Each row of a before or after table is a point. The points were changed in one or more steps. Then noise was added and the rows were shuffled. The steps act on columns, c1 being the first. What was done? A step turns or swaps two columns, mirrors them in a line or flattens them onto one, adds a multiple of one to another, or multiplies or shifts one. Angles are multiples of 10 degrees, from the lower column toward the higher: turns from -170 to 170, lines from 10 to 170 but not 90. Use the fewest steps. Two steps may share a column if one is a turn and the other turns, adds or multiplies; they go together, in the order done. Otherwise the lowest column goes first.
In the rows, zero is written as 128.

Before, 11 rows:
[[158 161 100]
 [180 170 125]
 [119  98 190]
 [111 156 145]
 [123  88 109]
 [124 108 147]
 [125 140 137]
 [130 159 103]
 [114 134 101]
 [130  17 143]
 [ 90  72  98]]
After, 11 rows:
[[103 139 226]
 [157 122  89]
 [149  89  92]
 [ 79 175  78]
 [136 132 140]
 [134 143  84]
 [159 135 155]
 [155  66 119]
 [ 19 140 152]
 [ 87 136 101]
 [108 136 155]]
Steps: turn c1 and c2 by -100 degrees; multiply c3 by 1.6

Before (14 x 6):
[[156  71 129 129  90 116]
 [146 137 146 128 136 116]
 [118  84 124 150 107 144]
 [140  93 122 148 111 124]
 [161  69 139  98 109  98]
 [153 106 168 106 143 110]
 [142 124 147 108 122 119]
 [160 142 155 134 152 105]
 [138 147 159 126 114  95]
 [ 90 124 112 123 138 116]
 [103 116 113 150 117 122]
 [109  95 119 144 108 110]
 [169 100 130 108 111 124]
 [113 114 100 152 126 127]]
After:
[[155 137 208 132 194 103]
 [108 136 100 146 150 127]
 [100 128  87 149 159 126]
 [153 121 132 128 128 135]
 [143 132 187 108 165 117]
 [149 139 185 127 175 116]
 [112 123  48 152 163 130]
 [135 138 218 122 155  93]
 [153 132 246 109 183 126]
 [116 118 116 152 146 158]
 [171 125 132 105 150 140]
 [ 92 131  81 125 180 119]
 [160 133 163  99 153 122]
 [142 125 110 149 148 137]]
Steps: flatten c2 and c6 onto the line at 110 degrees; multiply c3 by 3; shift c5 by 40

Before (12 x 11):
[[172 143 181  91 184  72 136 150 181  90 125]
 [164 126 157 151  35 148 156 128 160  88 106]
 [152  84 143 153  89 105 122 126 156 143 190]
 [170  59  86  99 100 106 126 159 145 124 139]
 [ 80 141  88 160 100 101 129 130 134  57 181]
 [141  84 155 173  93 153  80 124 149 111 104]
 [121  48 181  91 159 186 126 163 114 135 154]
 [ 59 182 142 166 184  98 138 172 133 111 137]
 [119 105 156 101 160 201 160 100 117 142 115]
 [134 137 171 139  43 185  73 113 101 130  89]
 [175 149 105 176 148 126 113 182  46  70 162]
 [116 119 201 142 123  98 149 117 119  91  94]]
After:
[[131  85 126 166  94 155 132 109  98 108 109]
 [105 105 161 102 159 169 148 125  75 135 116]
 [153  45 167  93 156 153 158 155  88 135 155]
 [109 138 138 142  41 145 130 118  61 130  87]
 [135 127 166 147  40 164 149  87 118  89 111]
 [190 142 102 174 148  57 117  94  45  66 161]
 [172  61 100 104  96 132 114  89 172 124 138]
 [131  83 127 163  97 131 135  99 153 145 189]
 [115 119 187 146 130 105 170 137 143  87  87]
 [164 144 167  90 182 134 152  91 228  90 128]
 [148 177 141 171 187 107 143 234 134 115 137]
 [110 139 101 156  95 120 106 186 140  55 176]]
Steps: turn c1 and c8 by -70 degrees; multiply c8 by 1.3; flatten c3 and c7 onto the line at 30 degrees; turn c6 and c9 by -50 degrees; add -0.5 times c4 to c9

Before:
[[120 173 123  94 115 121 156  45 169  72 148 121  99 200]
 [151 111 156 119 136  34 153 155 105 151  77 163 103 134]
 [171  26 172 128 121 119 149 170 166 125 163 145 133 116]
 [ 77 181 140  63 119 119 118 126 146  86 177 135 128 215]
 [153  98 107 160 182 123  99 144 154 147 157 125 134 136]
 [143  46  89 172 120 119 123 173 156  98 146 197 174 155]
 [109  69 151 208 114 111 109 170 178 128 141 159 154  97]
 [186  63 138 190 123  87  67 171 141  84 148 123 142 119]
 [ 72 127 117  59 134 167  90  96 150  66 114 116 134 156]
 [119 157 120  48 109 113 103  65 180  98 167 135 173 150]
 [174  96 148 165 108  78 134 162 135 172  80  96 150 180]
 [138 179 109  81  84 133 176 109 114 102 162 112 129 141]
 [165  83 144 138  75  54 122 121  80 208 112 123  72 157]]
After:
[[102 201 112 168 124  64 116 166 164 129 151 185 186 175]
 [150 106  96 128  64  95 122 102  98  42 110 208  84 120]
 [128  95 116 120 142  49 148 119 105  86  80 179 126 107]
 [119 107 102  50 132 111  98 134 183 152 162 106 130 144]
 [144 169 151 202 134 102 104 146 186 132 138 169 169 104]
 [107  96  73 156 107 130 138 146 143  62  85 189 159 121]
 [135 157 106  57 140 161  93 124 141 215 112 122 121 146]
 [ 95  89 116  82  84 145 167 123 126 139 166  97 128 149]
 [ 47 139 137 199 121 117  63 140 136 129 152 208 153 119]
 [124 145 124 161 185 134 100 136 140  89 147 150 135 146]
 [ 94  84  57  98 137 136 151  95 166 181 146  98  66 148]
 [ 89 196 124 132 129 105 148 138 159 108 160 201 147  84]
 [149  85  46  62 128 117 118 133 148 190 170  88 132 123]]
Steps: turn c1 and c10 by -140 degrees; turn c6 and c12 by 60 degrees; turn c2 and c12 by -130 degrees; mirror c3 and c14 in the line at 130 degrees; turn c5 and c9 by -20 degrees; flatten c8 and c13 onto the line at 60 degrees

Before:
[[150  81 109  70 137  93 121 158  66 121 125 169 183 161  95 147 161 141
   96 143]
 [153  94  97 156  90 113 112 135  65 143 115  94 126 113 172 120 176  97
  129 160]
 [119  89  98 139 225 127 114 150  95 121 114 106 140 154 173 134 174 109
  116 144]
 [ 79  99 101  98 193 101 102 161  99 132 143 110 169 133 166 134 118  88
  127 152]
 [ 94  97 206 160  72 130  78 123 103 100 121  86 152 129 175 121 115  93
  115 167]
 [145  78 122  92 114 115  99 126  78 137 129 174 117 122 170 144 172 147
  117  37]
 [121  95 175 164 118 105 125 149 118 136 137 120 140 105 167 187 152 140
  125 156]
 [103 102 104 137  75 113 127 138 183 129 118 170 118 130 152 135 136 129
   83 164]
 [ 94  97 124  91 149 129  87 146  63 109  77  52 170 133 132 137  93  97
  129 109]
 [147 127 160  48  95 207  98 134  61  63  99 169 126 146 180 218 111  91
  106  97]
 [103  91 103 156 109  96  86  68 172 110 128 131 130 157 148 132  85  94
  128 136]
 [119 164 133 132  81 109  99 122  64 132 142  80 142 131 126 123 122 126
   72  95]
 [ 89 243 136 131  77 138  95 118  85 146  70 143 121 135 177 150 173  89
   90 156]
 [ 88 102 101 144  82 113  86 140 157  96 112 139 249 109 178 122 140 113
  115 167]]
After, 14 rows:
[[129  97  84  72  72 132 127 120 103 175 120  92 153 126 178 118 110 192
  114 166]
 [138  36 140 157 134  82 180 162  63 115 128 168 181 161  92 150 162 117
   95 150]
 [ 29  42 117 157  95 144 205 135  66 149 102 164 128 148 179 226 116 174
  103  99]
 [131 105 171  96  96 113 124 134  65  97 119  96 120 108 171 126 180 135
  131 156]
 [146 148 124  96  82 125 151 119  64 125 144  77 136 130 124 124 122 128
   76  97]
 [155  74 172  76 110 108 132  70 170 159 131 133 126 160 147 130  89 139
  125 135]
 [127  30 125 127 116 112 170 127  77 109 131 175 113 117 168 144 176 109
  109  32]
 [148 121  82 104 113 116 105 149 120 129 143 120 137 108 169 187 154 141
  121 160]
 [147 106 155 121  72 125 128 139 178 145 121 172 123 119 151 131 138 119
   82 169]
 [133  37 148 122 153 137 183 146  66 161  81  50 175 130 129 145  90 150
  128 109]
 [125  87 157 109 224 126 125 160 105 149 116 108 142 149 168 142 178 129
  114 147]
 [137  89 159  79  85 112 146 146 157 179 108 145 249 108 183 120 139 124
  116 159]
 [171  51 180 126 193 131 161 163  96 163 145 117 159 125 155 130 113 154
  130 154]
 [150 222 139 102  75 164 153 118  86 150  73 147 124 141 174 157 176 163
   94 162]]
Steps: turn c1 and c10 by -130 degrees; turn c1 and c6 by 40 degrees; turn c4 and c7 by -130 degrees; add -1 times c7 to c2; turn c3 and c18 by 150 degrees
